Every row gives one point. To make a cloud, some directions were put in groups of two or more. Within a group, all points are equally far from the middle, so they leave a hole (a ring in 2 directions, a hollow ball in 3). The other directions are filled evenly. Then the cloud was stretched, turned, moved and blurred a little. Count the holes, and give their numbers of directions, smallest first.

Cloud (20 x 3):
[[ 2.65 -0.47  0.12]
 [ 1.06 -0.20  1.96]
 [-2.15  1.64 -2.41]
 [-2.04 -3.20  1.15]
 [-2.79 -1.46  0.05]
 [-0.20  1.65  2.05]
 [-1.79  0.80 -1.55]
 [-1.91  0.28  0.63]
 [-3.60  0.76 -1.19]
 [-1.04 -1.78 -2.49]
 [-1.64 -0.84 -1.42]
 [ 0.38  2.27 -2.15]
 [ 0.89  1.94  0.63]
 [ 1.31 -1.15 -2.14]
 [-2.04  0.13 -2.47]
 [-0.54 -1.40 -1.99]
 [-0.17 -0.91 -2.30]
 [ 0.81  1.84  0.47]
 [ 0.75  1.95  1.37]
 [ 0.47 -1.49  2.56]]
Holes: 0

Cloud (29 x 4):
[[ 2.26 -1.05 -1.18 -0.61]
 [ 2.61 -0.61 -1.50 -1.48]
 [-0.37 -0.92 -2.22  1.32]
 [ 2.26  0.03  0.11 -2.21]
 [ 1.96  1.10  2.59  1.54]
 [ 1.80  2.52 -1.50  0.47]
 [ 1.61 -0.46  1.82 -1.83]
 [-0.02  2.62 -0.92 -0.60]
 [-0.16  2.57 -1.71 -1.97]
 [ 1.37  0.07  2.45 -3.40]
 [ 0.97 -1.29  2.54  0.90]
 [-1.69  1.03 -0.94 -1.34]
 [ 1.73 -1.38 -1.93 -2.82]
 [-0.51  1.87 -2.43  1.16]
 [-0.95  1.79 -1.55  0.28]
 [-0.80 -0.59 -2.50 -0.42]
 [ 3.09  0.75 -1.17  0.52]
 [ 2.81  2.03 -2.08  0.84]
 [ 0.63 -1.59 -2.01  0.39]
 [ 1.53  2.12  1.11 -0.19]
 [ 0.96 -1.51  0.81  0.20]
 [ 0.21  2.59 -2.14 -1.18]
 [ 2.47  0.75 -0.67 -2.85]
 [ 2.31  1.78 -1.68 -3.52]
 [-0.80  2.68  2.09 -1.57]
 [-1.33 -0.96 -0.45 -1.84]
 [ 2.47 -0.48  0.30  1.21]
 [ 1.53  1.66  2.06 -0.97]
 [-1.71  1.63  0.50  0.17]]
Holes: 1 (2)

Cloud (48 x 6):
[[-0.04 -1.03 -1.47 -1.26  1.15  1.94]
 [ 1.45  1.84 -1.86  2.83 -1.43  0.36]
 [-0.84 -0.72  1.18  1.27  1.23  2.84]
 [-1.56  2.66 -0.84 -1.18 -0.28  0.40]
 [ 1.73  1.82 -1.87 -0.72 -1.40 -1.79]
 [-0.16 -0.95  1.17  1.81  2.05  2.73]
 [-1.33  1.83 -1.38  0.07  1.43  0.40]
 [ 2.28 -1.54  0.51 -2.07  1.96 -1.15]
 [-0.04 -1.55  2.23 -0.17  1.31 -0.88]
 [ 1.39 -2.46 -1.24  2.99  1.93 -0.93]
 [-0.98  1.45  0.26  1.15  2.97 -2.89]
 [-0.23  2.93  0.33 -1.39 -1.17 -1.31]
 [ 3.07  1.51 -1.21  2.74  1.72  2.81]
 [-1.10 -0.63  1.85 -1.74  2.48 -0.23]
 [ 1.17  2.64 -1.02  0.63 -1.70  1.54]
 [ 0.79  2.60 -1.41 -1.37 -2.04 -0.91]
 [-1.35  0.71 -0.84  0.31  2.81  1.57]
 [-0.91 -0.94 -0.54  0.74  0.28  2.57]
 [ 1.18  1.28  3.09  0.73 -0.68  1.04]
 [-1.59 -0.45  0.50  1.48  2.92 -1.19]
 [ 0.92  2.73  2.65  1.59 -0.01  1.64]
 [ 2.22  1.09  0.44  3.03  0.68  2.04]
 [-1.83 -0.81 -0.32 -2.07 -0.21 -2.05]
 [ 1.65  2.78 -0.18 -0.07  2.20 -0.21]
 [-0.83  3.40  0.08 -1.05  0.75  1.24]
 [-1.28 -1.19 -0.12 -1.31  1.13 -2.45]
 [ 1.43 -1.33  2.36  0.30  1.10 -1.69]
 [ 1.95 -1.20  0.58 -0.41 -0.43 -1.77]
 [ 1.72  2.05 -3.63  0.07  2.00 -1.29]
 [ 1.32 -1.75 -3.15 -2.43  3.01 -0.27]
 [-1.45  0.88 -1.60 -1.22  0.92 -1.59]
 [-2.55  1.18 -0.72 -0.89 -0.55  0.92]
 [-0.13  1.73 -0.65  1.41  2.97 -2.86]
 [-0.56  0.80 -3.60  1.27  2.28 -0.48]
 [ 2.00  1.95  1.25  1.71  2.11 -1.55]
 [ 1.56 -1.13 -0.38  1.32 -1.94 -1.15]
 [ 1.37 -1.40 -1.33  0.50  0.95  2.04]
 [-3.11  0.30  2.60 -1.24 -0.78  1.30]
 [ 1.04 -0.67  2.22 -0.34  1.39  1.46]
 [ 1.84  1.89 -2.26 -1.65 -2.35 -0.85]
 [-1.02  2.94  1.34  1.27 -0.88 -1.01]
 [-0.69  3.10 -1.53 -1.79  1.23  2.05]
 [-0.91  1.58 -2.73 -2.57 -0.68 -2.25]
 [ 1.34 -1.01  1.51  3.29  0.57  0.29]
 [-1.35  2.47  0.84  2.86  2.29 -0.07]
 [-2.49 -0.15  0.67 -0.53 -0.87  1.75]
 [ 2.43  2.06 -1.92  0.92  0.48  0.72]
 [ 2.76  1.09  0.18  1.31  1.77 -2.22]]
Holes: 1 (2)

Cloud (50 x 6):
[[-1.44 -1.98 -1.57 -1.58 -0.14 -0.36]
 [ 0.33  0.66  2.57 -0.51  1.64  1.09]
 [ 1.52  2.44 -0.92 -2.19 -0.36 -0.80]
 [ 1.00  0.65 -0.43  1.46  2.16 -1.65]
 [ 2.39  0.67 -3.13  1.29 -0.97  1.80]
 [-1.91  3.13 -1.02 -0.30  0.03  1.47]
 [ 1.86 -0.57 -0.32 -2.57  0.76  0.36]
 [ 1.25  1.48  1.59  2.09 -0.06  2.60]
 [ 2.52  1.48  0.96  1.67 -2.62 -0.13]
 [-2.00 -0.86  2.05  0.10 -1.80 -1.42]
 [ 1.69 -0.96  0.49  1.52 -3.22 -1.40]
 [ 1.92  0.52  1.92 -1.52 -1.41 -0.44]
 [-1.20  1.20 -3.08  0.71 -1.80 -1.99]
 [ 2.15  1.83  1.46  0.56 -2.48 -0.01]
 [ 1.48 -1.13 -0.30  3.18 -1.02  2.24]
 [-1.29 -1.80 -2.56  0.20  0.10  1.77]
 [ 2.66 -1.54 -1.51 -0.14  0.14 -0.80]
 [-1.41  2.20  0.48 -1.88 -0.32 -1.62]
 [-0.71  0.90 -1.07 -0.83  2.96  0.48]
 [ 0.67 -1.68 -0.77 -2.68 -1.46 -0.24]
 [-1.53  2.39  1.20 -1.19 -0.98 -1.63]
 [ 2.38  2.21  0.61  2.05 -1.30 -1.42]
 [-1.84  0.57 -3.52  0.97 -1.12  1.12]
 [ 0.97  1.36  1.83  1.59  0.48 -2.02]
 [ 2.59 -1.50  0.13  1.79  0.89  0.13]
 [ 0.14  2.96  0.61  2.47 -1.15 -1.97]
 [ 1.16  0.56  0.32 -2.45  1.58  0.14]
 [-0.35  2.63 -2.72  1.66  1.42  1.04]
 [-1.64  0.53 -3.43  1.84 -1.00  0.83]
 [ 2.22  0.07 -2.73  2.27 -1.14  1.82]
 [-2.56 -0.39 -1.53 -0.63  1.65  0.66]
 [-2.24 -0.24 -0.46 -2.13 -0.72 -1.39]
 [ 1.59  2.93  1.42  1.33 -1.67 -0.41]
 [ 2.50  1.58 -1.03  3.26 -0.68  1.35]
 [-1.61  0.92 -2.10 -1.19 -0.72 -2.25]
 [-1.26  1.78 -2.71  2.74 -1.58 -1.06]
 [-1.50  0.34 -1.66  2.26  2.25  0.25]
 [ 2.66  1.70  0.93  1.77 -2.17 -0.71]
 [-0.50  3.14  1.27  1.29 -0.13  1.82]
 [-1.92  0.03 -0.92  3.94 -0.37  0.90]
 [-2.67 -0.88  1.90  1.99  0.18  0.71]
 [-1.37  2.47 -0.39  3.67 -1.46 -0.59]
 [ 2.61  1.19  0.78  1.74 -2.75 -0.27]
 [-2.29  2.00  0.11 -1.19 -2.13 -1.21]
 [-1.67  0.14  2.13  1.71  0.46 -1.69]
 [ 0.25  0.33 -1.85 -1.48 -3.27  1.15]
 [-3.11 -0.64  1.02 -0.02 -0.14  1.90]
 [-0.33  0.71  0.43  2.12  1.06 -2.45]
 [ 0.50 -0.36  0.90  0.35 -1.68  3.38]
 [ 1.74  0.06 -2.82  0.04 -0.17  2.80]]
Holes: 3 (2, 2, 2)

Cloud (81 x 8):
[[-1.01 -3.91 -3.75  2.54 -1.55  2.22  0.20  1.43]
 [-1.40  1.77  0.64 -0.32 -1.01 -2.90  1.40 -0.87]
 [ 0.30 -2.63 -3.79  2.73 -0.25  3.47 -2.72 -1.04]
 [ 1.40 -1.20 -2.84 -0.64 -0.66 -0.90 -1.83  0.64]
 [-0.71  0.98 -2.36 -1.80  1.64  2.06 -0.71 -1.84]
 [ 3.43  2.22 -1.63  1.06 -2.20  2.97  0.18 -1.51]
 [-0.51 -1.64  0.83  1.64  0.17  0.72 -0.93 -2.84]
 [-0.18 -1.44  0.82 -1.28 -1.23  2.11  0.06 -0.77]
 [-0.69  2.30  1.26 -0.98 -1.59 -1.42 -0.92  1.16]
 [ 1.19 -2.61 -1.93  1.56 -2.68 -2.06 -1.29  0.64]
 [-0.66 -1.33  0.15  1.05  0.87 -1.00 -0.98 -2.90]
 [-1.63  1.83  0.43  1.63 -3.36 -0.87 -1.43  1.34]
 [ 0.39  0.83 -0.15 -1.35 -1.57  0.73  3.04 -1.80]
 [-1.15  3.51 -0.16 -0.54  1.49 -0.56  1.05 -1.38]
 [-1.36  1.61  0.91 -0.60 -0.91  0.12  1.45  1.48]
 [ 0.17 -0.86 -0.73 -2.21 -0.05  1.31  0.05  0.92]
 [-3.11  0.38  1.50  2.27 -2.94 -0.21 -2.51  0.66]
 [ 1.51  0.91 -2.42 -0.41 -0.46  2.39 -1.26 -0.67]
 [-1.19 -1.46 -0.61  1.48  0.94 -1.02 -0.51 -2.29]
 [-1.06  1.44  1.33 -1.64  0.25  3.42  0.24 -1.50]
 [ 0.90 -0.53 -0.14 -0.03 -3.24 -2.01  0.93  0.00]
 [-0.13 -3.29 -0.50  1.81  0.06 -1.09 -1.52  1.78]
 [-1.82  1.39 -2.98  1.62 -1.34 -0.01 -0.87 -0.08]
 [-0.17 -1.85 -1.23 -0.75 -0.25 -0.25  0.45 -1.20]
 [-1.91  2.53  2.14  1.72 -1.58  0.50  2.31  0.72]
 [ 0.90  1.38  0.63 -3.32  0.14  1.86  1.49 -1.08]
 [ 2.59 -2.55 -0.73 -3.15 -2.57  3.28 -0.40 -0.24]
 [ 0.75 -1.41 -0.76  0.92 -3.37  1.25  0.38 -3.00]
 [-0.86  0.53  1.35  2.72 -3.74  2.02 -2.33 -1.83]
 [ 0.69  0.07  0.83  0.23  0.41  2.06  0.74  0.59]
 [ 1.68 -1.78 -1.37  0.29 -0.75  0.55  0.51  1.55]
 [-0.18  2.44  0.70  2.55 -0.80  0.15  0.37 -0.78]
 [ 1.53  0.28 -1.67  0.30 -0.48  0.85 -1.96 -0.14]
 [-0.11 -2.57  0.61  0.43 -0.13  0.69 -1.68  0.93]
 [ 0.76  1.48  0.36 -0.76 -2.99 -2.22 -0.56  1.45]
 [-1.12  3.20 -0.37  1.02 -1.83  2.36 -0.39 -2.56]
 [-1.68 -3.28 -1.79 -0.99  0.94  1.61 -1.61 -0.98]
 [ 0.05 -0.03 -0.31 -0.42 -0.53 -0.28  3.00 -0.70]
 [-0.47  1.05  0.23  2.19 -2.12  2.54 -0.81 -3.86]
 [ 3.14 -1.03 -1.61  0.65 -2.88  1.09 -0.22  1.67]
 [-2.44  1.72  0.45  2.75  0.51  1.05 -0.23 -2.09]
 [-0.94 -1.19 -2.36  3.08 -2.70  1.97 -0.70  0.66]
 [-1.39 -3.18 -2.88  3.02  1.46  3.87 -3.83  0.72]
 [-0.15  1.34 -0.12 -2.10 -2.97 -0.94  0.47 -2.63]
 [-1.30 -0.05  1.74 -1.80 -2.56  0.03 -0.99 -2.69]
 [ 2.02  1.35 -2.35  1.06  1.85  2.95 -0.89 -0.01]
 [-1.09  0.84 -0.78 -0.84  0.18  3.30  1.95 -1.17]
 [-0.09  0.76  0.31 -1.49 -2.56  0.46  1.42  1.33]
 [ 0.41  0.25 -0.16  1.74  1.34  2.97 -0.72 -2.95]
 [ 0.55  0.49 -1.12 -1.12 -0.91 -2.26 -0.83 -0.64]
 [ 1.11 -1.54  1.32  3.80 -1.89  2.14  0.46 -2.24]
 [ 1.19 -0.02 -1.01 -1.27 -2.26  0.05  0.11 -1.49]
 [ 1.66 -0.40 -0.20 -0.13  0.61  1.68 -0.17 -2.08]
 [-0.87 -1.47  1.62  1.16 -4.23 -1.73  0.86 -1.10]
 [ 0.35  0.25 -2.24  2.79 -0.30 -1.55 -0.25  0.70]
 [-1.42  1.35 -2.01 -1.65 -2.82  0.25  1.79 -2.98]
 [ 1.86  1.01  0.52  2.39  2.98  1.81 -0.20  1.06]
 [ 0.94 -0.93  1.14  1.85  1.86  0.88  0.66 -0.75]
 [-1.02  3.38  0.92 -0.76 -1.64 -1.57  1.14 -0.66]
 [ 0.31  2.05  0.63  1.39 -1.72  3.56 -0.85 -0.49]
 [ 0.38 -2.45 -1.20 -0.93 -0.94  3.88  2.67 -1.44]
 [ 2.76  0.98 -1.47 -1.86 -1.60  0.27 -2.00 -0.78]
 [-2.57  0.57  1.04  1.65 -1.04  2.56  0.62  1.29]
 [ 0.19 -1.11 -2.49  4.59 -2.11  1.39  1.06 -0.28]
 [ 0.81 -0.78 -1.86 -0.81 -1.56  2.69  1.73  2.72]
 [-0.27  0.34 -4.11  2.01 -0.18  0.57  0.46  1.82]
 [-1.06 -1.65 -2.08 -0.59 -0.93 -0.55 -1.64 -2.32]
 [-0.08  1.00  1.55  1.77  0.23  0.98  0.21  1.90]
 [-1.43  1.11  2.48 -1.62  1.39  2.53  0.94 -0.38]
 [-1.68  1.39  1.72  2.90 -2.80  1.78  1.40 -2.64]
 [-2.91 -0.35  0.18 -1.31  2.32  1.35 -1.15 -0.68]
 [ 1.82  1.21  0.37 -0.60 -2.08  0.01  2.57 -1.24]
 [-0.60  0.33  0.01  1.63 -0.78 -0.88  1.21 -2.34]
 [ 0.26  0.10 -0.44  0.56  1.82 -1.62  0.90  0.36]
 [-0.48 -2.55  0.28  1.71  0.53  1.32  0.95 -0.49]
 [ 0.93 -1.10 -2.50 -0.69  1.06  0.73 -0.54 -4.55]
 [ 2.45  0.88 -0.77  0.05 -0.02 -0.70 -3.01 -0.31]
 [-0.01 -0.32 -1.58  1.84 -1.75 -2.46 -2.46  1.36]
 [-1.04 -2.70  1.38  0.17 -2.57  0.10 -2.84 -0.74]
 [ 1.72  0.07 -1.81  3.48 -1.43 -1.15 -2.27 -0.05]
 [ 0.24  0.13 -2.64 -0.92 -1.53  0.91  0.84  1.43]]
Holes: 0

Cloud (88 x 9):
[[ 2.77 -0.44  1.59  0.32 -1.61 -1.21 -1.43 -2.72  2.07]
 [-2.02  2.24  1.52 -0.76  1.72 -3.34 -2.65 -1.47 -0.36]
 [ 1.17  0.34 -1.29 -1.43 -0.78 -0.04 -0.26 -1.33 -0.14]
 [-1.37  1.16  1.21 -1.22  2.71 -3.37  0.69  1.05 -0.08]
 [-2.44 -1.45  1.35  2.93  0.29  1.06  0.69 -0.52 -1.20]
 [-1.55  2.52  0.16  1.11 -1.59  1.03 -1.71  0.61 -1.38]
 [-2.22  0.13  1.56  1.03  3.03 -2.54  1.80  0.36 -1.53]
 [ 0.61  1.06  3.25  0.74  3.55  0.70 -0.30  1.74  1.38]
 [-0.01 -2.37  2.43  0.05 -1.88  1.94 -0.77 -0.25 -2.35]
 [-1.21  0.22  2.76  0.52  1.49  0.15 -0.17 -1.12 -0.12]
 [-5.24 -1.42 -0.05 -0.87 -1.89 -3.47 -0.37 -1.14 -1.62]
 [ 0.83 -2.10 -0.16  0.36 -3.12  0.97 -2.52 -0.48 -0.55]
 [ 1.18  0.43  0.49  2.09  0.72 -3.88  2.35  0.10  0.11]
 [-2.44  2.45  1.72 -0.85 -1.35  0.96 -2.73 -0.38  1.74]
 [-3.25  1.76 -0.45 -1.49 -1.09  0.52  2.10 -0.01 -2.32]
 [-0.30 -3.00  2.44  2.12  2.60 -3.10  0.33  0.15  0.27]
 [-1.47  0.57 -0.17  1.74 -0.27  0.32  0.51  0.70 -3.37]
 [-0.32  0.04  2.44  1.29  1.04 -3.70  1.08  0.66 -1.81]
 [-0.96  0.07  1.88 -0.27  2.23  1.29 -0.96  0.54 -1.36]
 [-2.21  1.71  0.75  0.07  1.67 -1.13  2.10  0.46  0.85]
 [-1.27 -1.15  0.89  0.80 -2.88 -2.08 -0.97  0.61 -0.41]
 [-2.21 -1.09  1.25  1.79 -0.50  0.59 -0.09  2.36 -2.86]
 [-2.15 -1.62 -0.70  3.28 -1.41 -2.99 -0.70 -0.36  0.47]
 [-4.21 -2.39  2.60 -0.25  0.32 -2.44  0.17  0.17 -2.31]
 [-2.86 -0.33 -1.74 -0.13  1.61 -0.52  0.40 -1.09 -0.22]
 [ 0.88  1.68  1.87 -1.95 -0.88  1.18 -2.80 -1.13  1.20]
 [-1.59  1.47  1.65 -1.47 -1.48  0.35  2.08 -1.88 -0.80]
 [-1.88  0.84  0.62 -0.44 -2.55  1.37 -0.49  0.66 -2.18]
 [-4.98 -0.19 -0.19 -1.60 -2.00  1.23 -2.20 -1.22  0.13]
 [ 1.16 -2.52 -1.29  0.49 -0.08 -0.11 -0.10  0.95  0.49]
 [-0.86  3.73  2.16 -2.58  0.07  0.70 -2.67 -0.14  0.17]
 [-2.91  2.50  0.50 -1.37 -0.79 -0.60 -0.72 -2.48 -1.68]
 [ 1.66 -0.58 -0.67  0.66 -1.10 -2.32  1.05 -1.10 -0.62]
 [ 2.00 -1.23  2.34  0.15  0.67  2.22 -0.20  0.76 -1.58]
 [-1.27 -2.79  0.69 -1.00  1.38  0.62 -0.31  1.33  1.13]
 [ 1.47 -1.26  0.79  1.21  3.49 -1.75 -0.08 -2.09 -1.48]
 [ 1.88 -0.74  0.31  0.34 -0.95 -1.40 -0.88 -2.51  2.16]
 [-0.41  0.09  1.19  2.24 -2.72 -0.03  0.12  1.53  1.28]
 [-2.64 -4.70  1.56 -0.05 -1.25 -1.10 -1.93 -1.79  0.36]
 [-1.79 -2.35  2.45  0.57  2.71 -0.16  0.12 -0.96 -0.80]
 [ 3.62  0.68  0.02  0.84 -0.27  0.48 -0.94  1.42 -0.59]
 [-0.70  0.15 -0.15 -2.46 -2.70 -2.28 -2.38 -0.97  1.40]
 [ 2.10  2.32  0.25 -0.74 -0.60  1.12  1.18 -0.06  0.01]
 [ 0.57  0.65  1.60  2.33 -1.50 -3.17  1.43 -1.47 -0.58]
 [-0.41  2.06 -0.83 -0.26  1.35 -1.83 -1.66 -2.32  0.08]
 [-1.86 -2.27 -1.33 -0.07  1.27 -0.21  0.72 -2.33 -0.96]
 [ 0.26  2.40  1.76  2.79 -0.39 -1.81 -0.12 -0.91 -1.19]
 [-1.31  2.77 -0.38 -1.07  0.36 -0.52  1.81  3.00  0.74]
 [-2.96 -3.17  0.92 -1.66 -2.15 -3.92 -2.65 -1.22 -2.69]
 [ 1.49  0.01  3.67 -2.95 -0.99  0.07 -1.67 -1.13 -1.35]
 [-1.31  2.80  1.44 -1.77  0.46 -0.74 -1.86 -1.88 -1.26]
 [-3.52 -2.43 -0.09  0.45  0.41 -2.59  1.17  0.15 -1.21]
 [ 0.94  1.97 -1.65 -2.03  0.94 -2.96 -0.76 -2.46 -1.80]
 [ 1.78 -4.19 -0.18  0.89  0.77  1.17  0.86  0.05 -0.89]
 [-0.88  1.99  1.40  0.26  2.55 -3.85  1.36  1.39 -2.62]
 [-2.85  1.28  1.13 -0.13 -0.03 -1.17  1.27  0.07  1.36]
 [ 1.17 -1.10 -1.07  3.17 -2.54 -3.17  0.30 -2.41  2.39]
 [ 2.04 -2.46  2.52  1.18 -0.46 -0.84  0.31  2.12  1.04]
 [-2.25 -1.33  1.81  0.91 -1.18  1.82  2.20  2.01  1.31]
 [-0.97  2.17  2.46 -0.10 -2.15  1.12 -1.59 -1.03  0.47]
 [-0.35 -0.06 -0.26  2.23 -2.39  0.29  2.41 -1.24 -0.63]
 [-2.62 -1.68  0.02  0.56  1.35  1.82  1.75 -0.95  0.10]
 [ 0.52  1.13  0.84  0.24 -0.23 -0.90  2.80  0.56 -1.18]
 [ 1.38 -1.52  1.43 -0.73 -0.38 -0.59  0.10  1.86 -2.64]
 [ 2.53  0.21  0.92  0.74 -3.06 -0.03 -1.71 -0.21  0.82]
 [-0.77  3.47  2.25  0.09 -1.35 -2.55 -2.68 -0.65 -3.01]
 [ 0.09 -0.05  1.13  0.10  0.87 -2.00  0.06  3.19 -2.27]
 [ 0.09 -3.69  3.14 -1.54 -1.38 -1.85 -0.27 -0.02  0.09]
 [-0.82 -0.22  2.42  0.51  2.19  1.72  1.45  0.87 -0.96]
 [ 0.21  2.07  1.79 -0.91 -0.59  0.07  2.75 -0.07 -0.20]
 [-0.07  0.04  0.49 -3.24 -0.11  0.39 -1.91 -0.91 -0.10]
 [-1.27 -1.00  1.04 -0.10 -3.75  0.89  1.46 -1.05 -0.80]
 [ 0.55 -2.21 -0.75  0.79  0.71 -0.84  1.97 -0.13  2.82]
 [-1.09 -2.09  0.14  1.48 -0.89  3.08 -1.01 -0.84  2.24]
 [-0.22 -0.97  0.74 -1.38 -1.64 -3.56 -1.35 -1.56  0.29]
 [ 1.16  0.18 -0.07  0.71 -2.11 -2.55 -2.34 -1.63 -2.58]
 [ 0.13 -2.03 -1.07  1.22  1.90 -3.18 -0.39  1.25 -1.85]
 [ 0.18  0.21  0.16  1.31  2.88  1.74 -1.58  1.52 -0.63]
 [ 1.04 -1.13  2.19  1.87 -0.20 -2.89 -0.44  0.93  1.29]
 [ 1.21 -0.50  0.10  1.10 -2.81 -0.42 -1.28 -0.21 -1.30]
 [ 0.46  1.40 -0.74  0.02  0.28 -3.85  1.36  0.65 -0.93]
 [-1.02 -4.28 -0.28 -0.23  0.89  1.50  0.81  0.81  1.34]
 [ 2.31  2.15 -0.02  1.56  0.69 -2.04  1.26 -0.94 -2.33]
 [ 1.36  2.89 -0.90 -0.82 -1.53 -1.64 -1.42 -1.52 -1.79]
 [-0.41  1.43  2.13 -0.86  1.36 -3.85  1.19  1.04 -3.01]
 [ 1.38 -4.71  1.20  0.97 -0.35  0.12 -0.60 -0.59  0.36]
 [-4.25 -0.33 -0.94 -0.37  0.83  1.02  0.24  0.48 -0.84]
 [-1.78  1.67  0.96  0.84  2.80 -1.87  0.15  1.55 -1.05]]
Holes: 1 (3)
